Rows are points. Each copy is the shape, with its points in the same order, stretched, turned, moved and blurred by noise. Some copies are also mirrored. Which?

Shape, 7 rows:
-9, -54, -33
-54, 12, 16
63, -33, -34
-8, 80, 3
2, 40, -57
23, -45, 14
43, 32, -21
Copy 1 (7 x 3):
-8, -41, 38
-23, 36, -38
35, -83, -10
45, 32, -99
61, 7, -44
-20, -46, -4
47, -37, -76
Copy 1 is: mirrored
Copy 2, 7 rows:
-24, -1, 58
-42, 14, -33
51, -35, 70
23, 12, -67
27, 33, -4
3, -46, 51
54, -17, 6
Copy 2 is: mirrored
Copy 3 (7 x 3):
-41, 66, 30
51, 59, -28
-63, -10, 72
48, -7, -39
-37, 24, -33
0, 15, 69
-10, -23, 20
Copy 3 is: only turned

Shape (8 x 4):
-22, -30, -22, -15
-22, -30, 33, 17
43, 7, -14, 45
17, 33, 36, 7
24, -33, 45, 44
3, 36, 29, 51
-31, -64, 36, -38
53, -67, -17, 16
Copy 1:
-4, -36, -33, -5
-18, 12, 24, -24
107, 10, 17, -12
14, 65, 12, 14
38, 26, 36, -52
45, 67, 65, 13
-80, -23, -43, -36
87, -55, -43, -66
Copy 1 is: only turned
Copy 2, 8 rows:
-9, -30, 48, -25
25, 3, -15, -60
76, -2, 1, 0
18, 37, -52, 11
75, -9, -51, -72
54, 62, -35, 7
-25, -46, -9, -85
74, -87, 12, -67
Copy 2 is: only turned
Copy 3 (8 x 4):
7, -51, -19, 16
-57, -41, 35, -7
-15, 24, -11, -19
-15, 26, 41, 16
-77, -15, 42, -49
-57, 40, 29, 13
-22, -90, 37, -12
-10, -52, -28, -65
Copy 3 is: mirrored

Shape (11 x 6):
14, 55, 63, -6, -32, 77
-29, 14, 9, 20, -15, -25
-16, 42, 46, 20, -37, 80
-11, 40, 5, 13, -22, -50
54, -46, -19, -106, -37, -1
18, 64, -14, 20, -17, 17
40, -59, -46, -60, -11, 0
-18, 30, 4, -10, 39, -19
9, -9, -14, 37, 5, -21
-29, 38, -25, 24, 8, 6
11, -51, -56, -98, -46, 0
Copy 1 (11 x 6):
11, 38, -17, -29, -38, 59
19, -13, 29, 10, 9, 10
21, 24, -9, -43, 3, 56
12, -25, 48, 16, -21, 5
-103, 45, -41, 50, -23, -72
18, -36, 3, -33, -32, 20
-70, 6, -54, 38, 11, -63
51, -14, -3, 12, -13, -9
14, -44, -9, 20, 9, 20
45, -36, 5, -27, 15, -2
-95, 33, -25, 24, 21, -105
Copy 1 is: mirrored
Copy 2, 11 rows:
-1, -29, 113, -1, 76, 1
-1, -10, 42, -35, 10, 19
33, -23, 108, 0, 39, -3
-18, -9, 42, -68, 23, 18
-119, -58, -79, 10, 39, -77
19, -25, 59, -70, 70, -25
-58, -33, -74, 10, 18, -65
4, -54, 28, -31, 48, 53
18, 13, 1, -30, 8, 9
31, -24, 52, -44, 20, 20
-75, -64, -75, -6, 0, -93
Copy 2 is: only turned

Shape, 11 rows:
53, -34, 15, 24, 27, -36, 8, 72
68, 50, -12, 3, 23, 39, 24, 34
-61, -55, -50, -76, 29, -10, 26, -41
-23, -33, -41, 13, -55, 15, 43, -49
53, 24, 50, 38, 39, -14, 5, -5
29, -8, 27, 19, 41, 33, 14, 33
-2, -50, -80, -20, 58, -36, -24, -58
33, 29, -20, 55, 47, 10, 52, 18
19, -12, -59, -31, 5, -28, -35, -27
-75, -10, -80, -21, -4, 6, -45, -16
-67, 4, -54, -26, -34, -41, 46, -45
Copy 1, 11 rows:
54, -48, -9, 6, 62, 76, 2, 22
-50, -41, -6, 11, 21, 111, -16, 50
34, 39, 24, 36, -86, 15, -40, -55
-46, 30, 26, -9, 31, -36, -63, -34
-32, -46, -15, -42, 56, 55, 60, 22
-17, -69, -41, -12, -1, 57, -5, 42
42, 85, -1, -31, -5, 72, -1, -58
-10, -43, 15, -49, 28, 87, -28, 20
6, 76, 11, 15, 24, 55, 3, -21
20, 88, 31, 13, -55, -32, -56, 21
9, 69, 98, 19, -18, -41, -48, -42
Copy 1 is: mirrored
Copy 2 (11 x 8):
44, 57, -15, -54, -41, -19, -55, 14
-22, 17, 19, 28, -59, -56, -29, 63
44, -41, -94, 34, 44, 28, -27, -20
-16, 51, -16, 81, 65, 4, -31, 33
-25, 25, 29, -23, -17, -72, -63, 21
-22, 17, 6, -23, -15, -33, -20, 49
41, -31, -59, 18, -19, 49, -143, -37
-78, 40, -1, 30, -53, -14, -62, 47
58, -4, -19, 24, -17, 6, -84, -21
-2, -28, -13, 56, -3, 60, -14, -33
-7, 14, -63, 78, 47, 14, -11, -26
Copy 2 is: mirrored
Copy 3, 11 rows:
21, 52, 46, -4, 74, 47, -27, -7
14, 43, -17, -20, 70, -53, -44, -25
16, -14, -37, -46, -17, 6, 93, 14
-27, -9, 5, -33, -85, -32, 13, -39
50, -16, -11, 33, 29, 27, -63, 2
43, 26, -4, 30, 27, -7, -19, 6
-15, 13, -77, 2, 50, 70, 37, 6
34, 34, -8, 7, 40, -4, -8, -78
-39, 7, -38, -22, 58, 21, 3, 9
-52, -9, -19, 19, 24, -10, 94, -34
-15, -46, 19, -65, -41, -16, 74, -68
Copy 3 is: mirrored
